Each row is a point. Each table stands for the endless flat space through its points: a line for two points, a plane for three, and so on. The two share one point or none. Which?

First:
[[-38 -36  -1  -7]
 [-13  -1 -11 -32]]
Second (3 x 4):
[[-18  -8 -26 -38]
 [ -9   2 -29  -7]
 [-32 -26   8 -30]]
They share: [-23 -15  -7 -22]

First:
[[ -2  21 -23 -12   5 -20 -21  25]
 [ 11  10   0 -11 -10  -4 -15  53]
 [ 38  46 -48 -17 -10 -10   9   5]]
Second:
[[-19  23 -40 -35  -5  -4  -3  62]
 [ 29  45   2 -33 -29 -16  13  12]
 [ 17  37 -14 -29 -17 -12   5  24]]
They share: no point

First, 3 rows:
[[ -3   0 -18   2  32  10  49 -38   3  40  -8   0]
 [-15 -15   6  -7  32  22  67 -59  27  55  -8   0]
 [ -9  -6  10   6  28  26  47 -42  11  42  -2  12]]
Second, 3 rows:
[[-31 -19 -21  16  13  48  26 -41 -29   4  -3  46]
 [ 10  10   6  13  35   3  32 -15  -2  40  -3   0]
 [  3   2   2  19  31   8  25 -22  -6  38  -8   2]]
They share: no point

First, 2 rows:
[[-27  16 -28 -32  12  -6  19 -34 -21 -28  16 -13  14 -19  10  33   3 -22]
 [ -2  36  12  -7 -13 -26  29   1  -6 -23 -14  17  24  11 -15   3  23 -27]]
Second (3 x 18):
[[ -1   7 -18 -46 -12  -1  14 -32 -29 -48  11  -5   8 -33  10  37  32 -40]
 [ -5  26  -9   9  12  -9  43 -10  -2 -12  20   2  52 -16   5  26  -9  -5]
 [ 10  11 -18 -15  -6   3  31 -25 -20 -30  29  -4  40 -37  17  47  12 -17]]
They share: no point

First (2 x 24):
[[ 37  25  37  10 -28  16   5 -21 -23  21 -23  39 -14 -21  19 -16  -7 -37
  -36 -28  25   5 -32  -5]
 [ 33  26  31   9 -21  16  11 -19 -19  14 -22  35 -12 -19  21 -13 -10 -32
  -29 -22  22   5 -29   1]]
Second, 3 rows:
[[ 25  48  20  17 -12  42  36 -25  -3   5 -28  55 -13 -36  44 -15 -20 -19
  -20  -7  19  26 -23  31]
 [ 21  22  33  -7   5  -4  16   9 -18   0 -14  14   3   5  26 -21 -26 -20
   -6  -3  22 -14 -13   1]
 [ 25  36  35  -1   3   6  24   5 -18   2 -10  28   5  -9  38 -27 -26 -16
   -2  -1  28   2 -11   7]]
They share: no point

First, 3 rows:
[[-18  11  41  14  14   1 -11 -24  -4 -11 -21 -36  -1  -2 -27   8  14  32
  -13 -18 -17 -28  30   3]
 [-14  -5  33   2   4 -22  19 -31  -6   4 -25 -38 -15   0 -40   1  16   9
  -22 -44  14 -18   8 -11]
 [-19   7  36   9  12  -6  -3 -24  -6  -8 -23 -34  -5  -1 -29   7  16  25
  -17 -24  -9 -26  23  -3]]
Second, 3 rows:
[[-24  -3  11   4   8 -16  21 -31 -20 -22 -43 -28   1  14 -18   1  34   9
  -30 -26   0 -14  18 -21]
 [-17 -12   6   6  14 -13  30 -36 -29 -30 -49 -34  10  18 -21   2  36   8
  -24 -28   8  -8  15 -27]
 [-22  -3  25 -16  32 -16  -3   1 -20   4 -13 -22 -17 -14 -48  27   8  19
  -12 -36  16 -38 -12 -27]]
They share: [-28   3  19  -4  12 -18   7 -17 -14  -8 -29 -22 -11   2 -26   9  24  13
 -28 -28   0 -26  10 -19]

First, 3 rows:
[[ 28 -14 -11   5 -15 -20  17   8  21 -24 -32  22   9   6  10 -14 -29   3
  -14  35 -21 -10  -5  -1]
 [  1 -14  -9 -15   3 -15 -10  35   0 -34 -48   2 -20  41  27  21 -54   8
   -7   7  -7 -11  21  -6]
 [  7 -14 -11 -19   3   1   2  29   6 -18 -38   4 -12  27  19   7 -38  12
    7  11 -15   5   7  -4]]
Second:
[[  5 -27   0  10 -31 -24  10  35  31  -7 -36  38  -7  -4  -4 -40 -17  28
  -22   6 -45 -20 -15   0]
 [ 47   3 -18 -20  11  18  22  -1  13 -19 -18  -4  11  20  32   8 -23  -2
   20  54  -3  22   3 -12]]
They share: no point

First (4 x 24):
[[ 15 -18  16  47 -25  -4   4  18 -58 -60  37 -10 -18 -37 -16  -2 -19  -8
   18  21  13 -16   1  23]
 [ 37   7  15   9   0 -17  17   2 -13  -5   8   4 -41   9  25 -14   6  33
   17  10  11   2 -39  13]
 [ 40 -23  -9  21  -9 -14  56  -4 -25  13 -16   4  -5   0 -20 -50 -24 -12
   35  61  26  35 -33  25]
 [ 22  -5  20  41 -15 -12  -2  24 -58 -60  41  -9 -30 -32   0   5 -13   3
   11  12  10 -20  -2  24]]
Second (4 x 24):
[[  0 -15  -9  16 -15 -16  30  27 -32 -23   7  -3 -37 -25 -39 -34  11 -27
  -13  26   4  47 -45  30]
 [ 60 -16  49  41 -21  -2 -17  -9 -43 -15  21 -10  -7 -13   7 -51 -19  27
   46  59  14 -24 -16  21]
 [ 18  -1   0  14 -20 -17  27   0 -33 -30  23  12 -15  27   9   3 -14  10
   27  12   8  -2  -6  29]
 [ 54 -22  40  35 -24   7  -2 -18 -34 -12  21  -1  -1  -1  19 -36 -34  30
   58  41  26 -39  -7   6]]
They share: no point

First (2 x 24):
[[ 14  15  17   4 -22 -19  23  -4 -41   0  18  15 -30  28  -9  40 -12 -38
   -5  14  35  30  -3 -14]
 [-18   7  -7 -28 -22   1  31  -4 -21 -32 -14  11 -14   0  -5  20 -12 -14
  -17   6   7  10 -35 -22]]
Second:
[[ -2  15  -2 -12 -23   3  35  -2 -18 -26 -13  15 -18   3   1  28 -17 -14
  -15   1  17  17 -19 -19]
 [-26  -3   1 -36 -20 -18  17  -8 -42 -20   8   6 -18  15 -20  19  -2 -32
  -12  22   8  11 -43 -22]]
They share: [-10   9  -1 -20 -22  -4  29  -4 -26 -24  -6  12 -18   7  -6  25 -12 -20
 -14   8  14  15 -27 -20]

First, 3 rows:
[[ -9 -17  38  -5  43  43  13 -40  -1   9 -40   1 -41 -19  10 -13 -16  -5
  -11  11  -4  -2 -44 -35]
 [ -8  -3  21  14  19  38   2 -47  16  -9 -35 -20 -31   2  19 -17  16  -5
   13 -15  14  14 -25 -42]
 [ 12 -48  32 -22  46  16  16  -5 -21   8 -13  15 -13 -20  30  -6  -7 -18
  -27  11 -29   9 -35 -13]]
Second (4 x 24):
[[ -1  -7  38  25  13  13   2 -15  -4  -5 -20  10 -20 -17   5   9  26 -32
   17 -11   5   3 -21 -18]
 [ -6   0  38  30  12   6  -2 -16  -9 -12 -17  17 -14 -21   0  14  32 -37
   24 -10   7   1 -19 -20]
 [ 12 -28  44  34   2  34   6  -2  -9   6 -23  -7 -36 -19   2  20  36 -33
   22   2   3  19 -29  -2]
 [ -5 -17  10 -27  55  -2   6 -40 -14 -25 -23 -12   4   0  34 -19  -3   1
  -21  -9 -12  18 -15 -48]]
They share: no point

First:
[[ 18 -13 -18   6  39  33  22  24  20  -1  13 -27  27  23 -16  -7   5  28
  -11 -42  -3  42 -26 -27]
 [-17  19  -2  17  17  -4  14   4   2 -25 -10 -10  34   5  17 -27  29   7
  -41  -7   6   9 -24 -38]
 [  3 -13 -26  21  33  24  22  20  26  -9  18 -22  22  21 -11 -11   5  35
  -17 -35   2  37 -16 -18]]
Second, 2 rows:
[[ -5   0 -15  30  23  16  22   7  21 -22  15 -15  25   9   2 -14  17  22
  -34 -26   6  30  -9 -22]
 [-33  -4 -39  18  27 -12  10  27  17 -10  -5 -15  21  29   2 -34   5  46
  -14  -6   6   6 -29 -18]]
They share: [-12  -1 -21  27  24   9  19  12  20 -19  10 -15  24  14   2 -19  14  28
 -29 -21   6  24 -14 -21]

First (5 x 24):
[[ 17  11  43 -28  17  -5 -19 -43  -6  -3  23  10   0  30 -33 -18  25  22
  -31  56   4  -6  15  11]
 [-31  12  17   9  -2   4  -5  -5 -44  27  20   0 -13   2 -21 -31   6 -18
  -31  41 -46 -64 -51 -49]
 [-25  12  14 -17  20 -15 -13 -21 -34  14  19  -5 -20   7 -18 -39  14   0
  -19  39 -27 -47 -28 -34]
 [  3 -26  30   1   8 -13   7 -25 -28  28  -5 -13  -6  11 -58 -31  -6 -24
   -3  23  -9 -29 -10   8]
 [ -9  13  18 -36  43 -24 -33 -48 -32 -10  20   7 -32  36 -34 -50  28  15
  -12  55  -1 -31   3 -10]]
Second:
[[ 16   0  43  -8  -5 -26  39 -25 -32  44  11   5 -13   9 -43  -5  36  15
  -20  46 -24 -25   4 -19]
 [  3  -6  33 -13  -8 -20  23  -3 -25  31  -6  -5   4 -14 -31  -9  32  -9
  -20  34 -21 -21   1  -4]
 [  2  -6  41 -15   8 -16   7 -24   3  25  27  -6 -31  22  -9 -17  23  31
  -15  16   2 -28 -15 -11]
 [-20  -6  22 -20   9  -6  -7   8  -5  10  -1 -28  18 -31  -6 -24   7 -25
  -22  10 -12 -13 -16   4]]
They share: no point

First (3 x 24):
[[ 17 -24  39   5   7  15  20 -11 -12 -34 -46  44  31   4   3  36  -1   7
  -22 -40   3  28 -20  16]
 [ 22   6   0  20  13  30  31   2 -29  -2 -23  20  19  33   1  14 -22   1
    9 -11  13   6  10  19]
 [ 23  12  -8  24  15  35  34   7 -32   5 -17  16  17  39   2  10 -26  -2
   15  -5  15  -1  17  20]]
Second, 3 rows:
[[ 12 -17   5  27  17  33  48  -5 -23  -6 -38  26  22  18  -7  10 -11   1
   15 -10  22   6  -4   4]
 [ 25 -18  11  40  20  37  43 -11 -14   3 -40  27  35   6   7  21  -5  -3
   16   6  35  -5   0  -3]
 [ 11 -24   5  34  20  37  55  -7 -20  -3 -42  27  25  12  -7   9  -7  -1
   20  -4  29   1  -6  -3]]
They share: [ 21   0   8  16  11  25  28  -3 -26  -9 -29  24  21  27   0  18 -18   4
   3 -17  11  13   3  18]

First (3 x 24):
[[-17  17  15 -24 -31 -18 -15   5 -17   6  17  42 -19  40  -3  34   5   7
    3  21  -5 -23  24  -1]
 [ -1   5  11   6   9   2 -17  -1 -15  20  15  14 -41   6  17   0   5 -15
  -25  -1  25 -19  30 -31]
 [  5   8  -3  -9 -11  -8 -24  18  -3  34  23  31 -23  22  17  16  10  -2
   -3  -3  10   0  11 -21]]
Second, 3 rows:
[[ 11  -5  11 -16  -7   3 -25  26   3  21  21  32 -40  14  29   2   7  -8
   -3   0   6 -14   5 -31]
 [ -9  21  -5   4  -7 -15 -17  -4 -19  33  19  22 -16  24   1  24   9  -2
  -15   0  20  -2  31 -13]
 [  8   7  11   2  -7   0 -28  14  -9  21   9  35 -31  17  17   8   1  -5
  -12   6  24   7  23 -28]]
They share: [  1   8   3  -6  -7  -6 -21  11  -8  27  20  27 -28  19  15  13   8  -5
  -9   0  13  -8  18 -22]

First, 3 rows:
[[  8  -8  -4  19  13 -29  27 -42 -12   0 -11 -15  -5  13 -26 -42  31  33
   15  23 -16   8   3 -25]
 [ -8 -32   2  29  29  -5  11 -32 -14 -18 -21 -21 -19  41 -30 -22  21   9
    1  25  -8   8  25 -45]
 [ 34  28   5  -4  -4 -62  53 -44   4  33   3 -12  11 -19 -15 -58  30  63
   43   4 -14 -13 -29   6]]
Second (4 x 24):
[[ -9  17   7  10  42 -17  47 -53 -19   8 -23 -43   5  22 -46 -39  23  14
    7  -8  -1   7  10 -21]
 [ 10 -35  22  41 -13 -42  24   8  34 -14  10  -6 -11  10   5 -29  -7  68
   42  27 -38 -16  10 -20]
 [  5 -17  26  36  13 -12  28 -15  17  -2 -12 -26  13   2 -16 -50   3  44
   18   8 -23 -10  16 -15]
 [ -9  -5   6  40   3 -33  41 -11  15 -23   8 -19  -5  15 -10 -29   7  56
   33   7 -41   2  13  -7]]
They share: no point

First, 5 rows:
[[ 33  21  42 -15  -1   6   7 -13  21   2 -19  -1  -2 -21  -9 -11 -15   7
  -63  22   7  59  18  15]
 [ -7  20  -1 -14  -2  45  28  18  35 -13   7  -8  20  11  -2 -25 -40  39
    2  -3  20 -10 -11 -13]
 [-11  10  15 -36  -2  19  52  34  -1 -39 -15 -24  26  -1 -28   9 -20  51
   16 -37   6 -44   3   3]
 [-21  33 -29 -11  -4  82  36  28  61 -14  20   2  37  27   5 -46 -62  49
   21   6  43 -21 -24 -41]
 [ 39  26  53 -32  -4  -1  26  -6   9 -15 -39   0  10 -33 -28   5  -6   9
  -68  15  10  56  33  17]]
Second, 2 rows:
[[ -9  -2  34 -28   6  27  39  22  31 -16  -9 -20   5 -16 -11 -16 -13  41
  -15 -17  14  -8   0  15]
 [ 23  30   6  -4 -14  19  11  -2  15 -12   7   0  21  16   1 -12 -41  17
  -15   7  -2  12  -4  -5]]
They share: [  7  14  20 -16  -4  23  25  10  23 -14  -1 -10  13   0  -5 -14 -27  29
 -15  -5   6   2  -2   5]
